Every row gives one point. To make a cloud, some directions were put in groups of two or more. Within a group, all points are equally far from the middle, so they leave a hole (a ring in 2 directions, a hollow ball in 3). The other directions are filled evenly. Then the cloud was stretched, turned, moved and blurred a little. Count the holes, and give their numbers of directions, smallest first.

Cloud (19 x 3):
0.047 0.069 0.003

0.000 0.012 -0.024

0.056 0.036 -0.042

-0.050 -0.045 0.025

0.013 -0.021 0.070

0.030 -0.068 0.015

0.044 -0.022 -0.044

-0.057 -0.003 -0.001

-0.037 0.001 -0.031

0.032 0.020 -0.032

0.017 -0.011 0.055

0.045 0.074 0.003

0.089 -0.026 0.034

0.061 -0.053 0.020

0.011 0.028 0.040

-0.003 -0.021 0.069

0.014 0.020 -0.085

-0.011 -0.025 -0.008

0.007 -0.022 -0.045
Holes: 0

Cloud (31 x 4):
0.005 0.019 -0.047 0.073

0.007 0.049 0.022 0.049

0.030 -0.081 0.030 0.072

0.057 0.004 0.025 0.004

0.047 0.040 0.002 0.061

0.048 -0.017 -0.008 0.028

0.084 -0.005 0.033 0.054

-0.012 0.016 0.071 -0.042

0.011 0.000 0.072 -0.041

0.001 0.064 0.035 0.045

-0.061 -0.017 0.038 0.086

0.003 -0.030 0.020 -0.029

0.000 -0.009 -0.050 0.050

0.011 0.018 -0.006 0.038

-0.012 0.061 0.042 0.054

0.037 -0.006 0.003 0.037

0.022 0.046 0.075 0.031

-0.024 0.016 -0.011 0.027

0.042 -0.009 0.048 -0.025

-0.042 0.011 0.002 0.078

0.007 0.035 -0.015 0.071

0.006 -0.034 -0.037 0.015

0.001 0.051 -0.040 0.027

-0.011 0.054 0.024 0.082

-0.039 -0.011 0.054 0.006

0.013 -0.059 0.055 -0.022

-0.024 -0.038 0.065 0.003

0.014 -0.041 0.079 0.047

0.008 -0.059 0.023 0.049

-0.031 0.010 0.026 -0.015

-0.022 0.024 0.009 -0.008
Holes: 0

Cloud (30 x 4):
0.069 0.034 -0.006 -0.018

0.037 0.028 -0.041 -0.027

-0.011 0.040 0.067 0.034

-0.007 0.004 -0.045 0.060

-0.042 0.024 0.025 0.021

0.039 -0.018 -0.038 0.013

-0.018 -0.060 0.051 0.031

0.041 -0.002 0.044 -0.083

-0.030 -0.045 0.075 -0.023

-0.002 -0.025 0.060 -0.049

0.038 0.016 -0.006 -0.006

-0.046 0.033 0.033 0.040

0.035 0.022 -0.013 -0.064

0.024 0.057 -0.022 0.018

0.009 -0.012 0.058 0.033

-0.044 0.007 0.007 -0.004

-0.007 -0.001 -0.084 -0.001

-0.040 0.026 0.033 0.007

0.059 0.059 -0.029 -0.005

-0.009 -0.033 0.002 -0.029

-0.053 -0.070 0.064 -0.046

-0.058 -0.017 -0.029 0.052

-0.036 -0.089 0.024 -0.010

0.042 0.052 -0.012 0.023

0.007 0.033 0.008 0.037

0.001 -0.064 -0.044 -0.044

-0.007 0.015 -0.061 -0.036

-0.035 0.004 -0.036 0.028

0.097 0.034 -0.012 0.015

-0.033 -0.077 0.039 -0.052
Holes: 0
